Rows are points. Each table stands for the endless flat space through its points: a line for two points, a plane for three, and so on. Write the one point that lies in both, or say that there is none.

First (2 x 4):
[[ 1.3  5.3 -3.1  1.5]
 [ 0.7  4.9 -2.3  2.2]]
Second (2 x 4):
[[-1.5  4.1 -0.9  2.4]
 [ 0.6  4.7 -2.7  4.8]]
They share: no point

First (2 x 8):
[[ 0.1 -2.0  0.5  1.4 -4.8  0.1  3.8 -3.3]
 [-0.8 -1.6  1.0  1.5 -3.8  1.2  3.3 -2.8]]
Second (2 x 8):
[[-2.9 -0.8  2.5  1.0 -3.0  1.5  3.4 -3.1]
 [-2.3 -1.0  2.0  1.3 -2.9  1.9  3.1 -2.7]]
They share: [-1.7 -1.2  1.5  1.6 -2.8  2.3  2.8 -2.3]

First (2 x 9):
[[ 2.9  2.7 -2.7  5.8  3.0 -3.3 -4.1  1.2 -4.8]
 [ 2.5  0.9 -1.7  4.2  2.2 -2.3 -2.3  1.6 -2.8]]
Second (2 x 9):
[[ 2.4  0.2 -1.7  4.1  2.1 -2.2 -0.5  2.2 -1.7]
 [ 2.1 -0.4 -0.2  2.0  1.2 -1.0 -3.2  1.0 -2.0]]
They share: [ 2.3  0.0 -1.2  3.4  1.8 -1.8 -1.4  1.8 -1.8]

First (2 x 12):
[[ 4.5 -3.2 -1.4 -1.2  2.9 -3.9 -2.3 -3.4 -3.9 -5.9 -6.2  1.8]
 [ 3.6 -3.4 -2.1 -1.7  2.7 -3.6 -2.5 -3.3 -3.6 -5.3 -5.5  2.6]]
Second (2 x 12):
[[-0.9 -2.3 -4.7 -5.1  0.8 -1.2 -4.1 -3.7 -1.5 -5.0 -1.1  6.9]
 [ 2.7 -4.3 -3.1 -1.9  2.8 -3.6 -2.5 -2.9 -3.5 -3.8 -5.1  3.3]]
They share: [ 1.8 -3.8 -3.5 -2.7  2.3 -3.0 -2.9 -3.1 -3.0 -4.1 -4.1  4.2]

First (3 x 14):
[[-1.1  0.8 -0.5 -1.3  5.0 -2.9  0.3 -2.3 -3.5 -3.0 -0.7 -2.6 -0.4 -4.7]
 [ 3.4  5.8  3.6  3.2  2.0  0.0 -3.7 -1.0 -1.3  1.6 -3.6 -8.5  4.1 -1.2]
 [-1.0  1.2  1.7  2.7  1.9 -3.5 -3.4 -1.0 -4.0 -0.5 -4.0 -3.8  1.0 -2.6]]
Second (2 x 14):
[[-1.8  1.5  0.1  1.4  3.8 -2.2 -1.8 -0.7 -3.6 -2.1 -3.6 -2.8  0.8 -3.2]
 [ 0.4  1.3  1.9  1.0  2.4 -3.8 -2.2 -2.3 -3.6 -0.5 -1.8 -4.6  0.6 -3.4]]
They share: [-0.7  1.4  1.0  1.2  3.1 -3.0 -2.0 -1.5 -3.6 -1.3 -2.7 -3.7  0.7 -3.3]

First (2 x 20):
[[-3.0 -2.1  2.0 -2.3  0.1  2.2  1.1  1.6  0.1 -1.5  2.8 -1.0 -3.1 -2.0
   0.7  6.1  4.7  2.8  1.3  3.5]
 [-2.1 -1.8  1.7 -3.8 -0.5  0.4 -1.0  3.4  0.1 -3.9  1.9 -4.0 -4.6 -0.5
   0.4  3.4  3.8  0.4  4.3  2.0]]
Second (2 x 20):
[[-5.7 -3.1  3.6 -5.4 -2.4  0.4 -2.4  5.8 -2.0 -3.7  5.2 -1.8 -2.3  0.2
  -2.5  4.6  4.7  2.1  2.4  4.0]
 [ 0.9 -0.7  0.0 -1.2  1.8  1.6  1.8 -0.2  2.2 -2.5 -0.8 -4.2 -5.9 -2.2
   3.5  4.0  3.5  0.3  4.2  1.0]]
They share: [-2.4 -1.9  1.8 -3.3 -0.3  1.0 -0.3  2.8  0.1 -3.1  2.2 -3.0 -4.1 -1.0
  0.5  4.3  4.1  1.2  3.3  2.5]

First (3 x 24):
[[-0.6  4.6 -3.5 -1.1  2.3 -2.2 -2.1  1.2  1.1  2.1 -2.6 -1.1 -0.6 -5.4
  -5.5  0.9  2.4 -0.4 -2.4 -3.0 -1.5  2.4  5.9 -1.8]
 [-2.1  4.8 -0.1 -0.6 -2.7 -5.4  1.4  3.4  1.5  1.0 -3.4 -2.4  1.2 -1.1
  -3.1 -1.1 -0.7 -4.5 -2.5 -1.2 -1.4  3.6  1.6 -2.4]
 [-1.8  3.8 -5.1  1.1  4.3 -0.2 -3.5 -0.4  2.5  3.5 -1.8 -2.5 -2.4 -7.0
  -5.5  1.7  3.4  1.0 -2.0 -1.8 -0.7  3.0  8.1 -3.6]]
Second (2 x 24):
[[-1.8  6.7 -0.5 -1.4  0.2 -1.6 -0.6  2.4  3.2  2.1  0.1 -1.4 -0.6 -4.5
  -1.9  0.9  2.1 -1.0  0.9  1.5 -3.0  1.2  5.0 -1.5]
 [-4.8  1.3 -2.9  4.6 -1.6 -5.2  0.6  1.2  2.6  2.7 -5.3 -6.2 -0.6 -0.9
  -4.3 -1.5 -1.5 -5.2 -5.1 -1.5  1.8  7.2  2.6 -6.9]]
They share: [-3.3  4.0 -1.7  1.6 -0.7 -3.4  0.0  1.8  2.9  2.4 -2.6 -3.8 -0.6 -2.7
 -3.1 -0.3  0.3 -3.1 -2.1  0.0 -0.6  4.2  3.8 -4.2]

First (3 x 24):
[[-1.9  0.8 -2.6 -1.3 -2.8 -1.5 -0.8 -1.6 -0.1 -3.2  0.8 -0.2  3.3 -3.6
  -1.1 -0.2  0.1 -3.0 -2.1  1.7  1.3  1.0 -0.8  2.0]
 [-0.8  2.8 -1.2  2.7 -3.0 -1.0  2.0 -5.0  2.3 -5.1  1.3  2.3  0.8 -5.1
   2.9  1.4 -2.5  0.4 -3.0  2.4  3.3 -1.2 -1.6  3.4]
 [-1.8  1.2 -2.5 -0.2 -2.7 -1.5  0.0 -2.6  0.7 -3.9  0.7  0.3  2.9 -4.2
   0.0  0.2 -0.5 -1.9 -2.3  1.6  1.9  0.4 -0.9  2.1]]
Second (2 x 24):
[[-1.6  4.7  0.4 -0.7 -2.3 -0.1 -0.5 -3.0  0.4 -4.9  0.3  1.6  0.7 -6.3
   0.4 -0.9 -0.1 -3.6  0.1  2.6  3.3 -1.8  1.3  5.0]
 [-0.4 -0.7 -3.2  1.7 -4.1 -1.9  1.3 -3.0  1.0 -2.5  2.7  1.0  2.5 -1.5
   1.0  2.1 -2.5  0.0 -5.3  2.6  0.9  1.8 -4.1  1.4]]
They share: [-1.0  2.0 -1.4  0.5 -3.2 -1.0  0.4 -3.0  0.7 -3.7  1.5  1.3  1.6 -3.9
  0.7  0.6 -1.3 -1.8 -2.6  2.6  2.1  0.0 -1.4  3.2]

First (3 x 24):
[[ 0.8  2.9 -0.5  3.7 -0.2  3.0  4.0 -1.1  5.3 -1.6 -2.3  2.4 -6.6 -1.3
  -3.5  0.6 -1.1 -2.0  5.5 -4.1 -0.8  0.6  2.0  5.3]
 [ 1.2  3.7  1.9  2.9  0.6  4.2 -3.6  2.9  3.3 -2.0  1.3 -1.2 -1.8 -1.7
  -2.3  3.0  3.7  1.6  3.9 -2.1 -2.0  0.2 -2.8  0.9]
 [ 0.7  3.0  2.8  2.4  1.1  4.1 -4.5  3.4  2.2 -1.0  2.3 -1.2 -1.1 -2.4
  -2.4  3.5  3.9  2.1  3.0 -1.1 -2.9 -0.6 -3.5  0.2]]
Second (5 x 24):
[[-0.2  4.7  4.6  1.6  2.6  7.2 -2.5  0.4  4.0 -5.7  1.4 -0.7 -0.3 -3.1
  -3.4  0.4  2.5 -0.6  4.1 -5.8 -2.4 -2.7 -2.1  2.8]
 [ 0.0  8.9 -4.4 10.7  0.4  0.2  1.5  7.8  2.7  0.4 -1.0  8.3 -3.8 -3.5
   0.3  7.3  2.7  4.5 10.5 -3.1  1.4 -0.4  5.7 -0.1]
 [-2.2  4.7  5.4  1.1  1.2  7.6 -3.3  1.0  4.5 -6.2  1.4  0.3  1.4 -3.5
  -5.3  0.9  4.1 -0.9  5.5 -6.9 -1.8 -3.8 -2.1  3.3]
 [-1.9  5.4  4.2  3.8  1.4  6.4 -0.9  1.3  8.2 -4.7 -3.1  1.3  2.5 -3.1
  -5.1  3.5  3.0 -1.1  6.2 -8.4  0.1 -4.5 -1.2  2.4]
 [ 5.6  4.3 -2.2  4.9  1.3  1.0 -1.6  2.1 -1.8  0.9  4.4  0.3 -8.1 -0.8
   2.6  1.5  0.4  4.4  3.6  2.8 -3.5  3.8  0.9  0.3]]
They share: no point
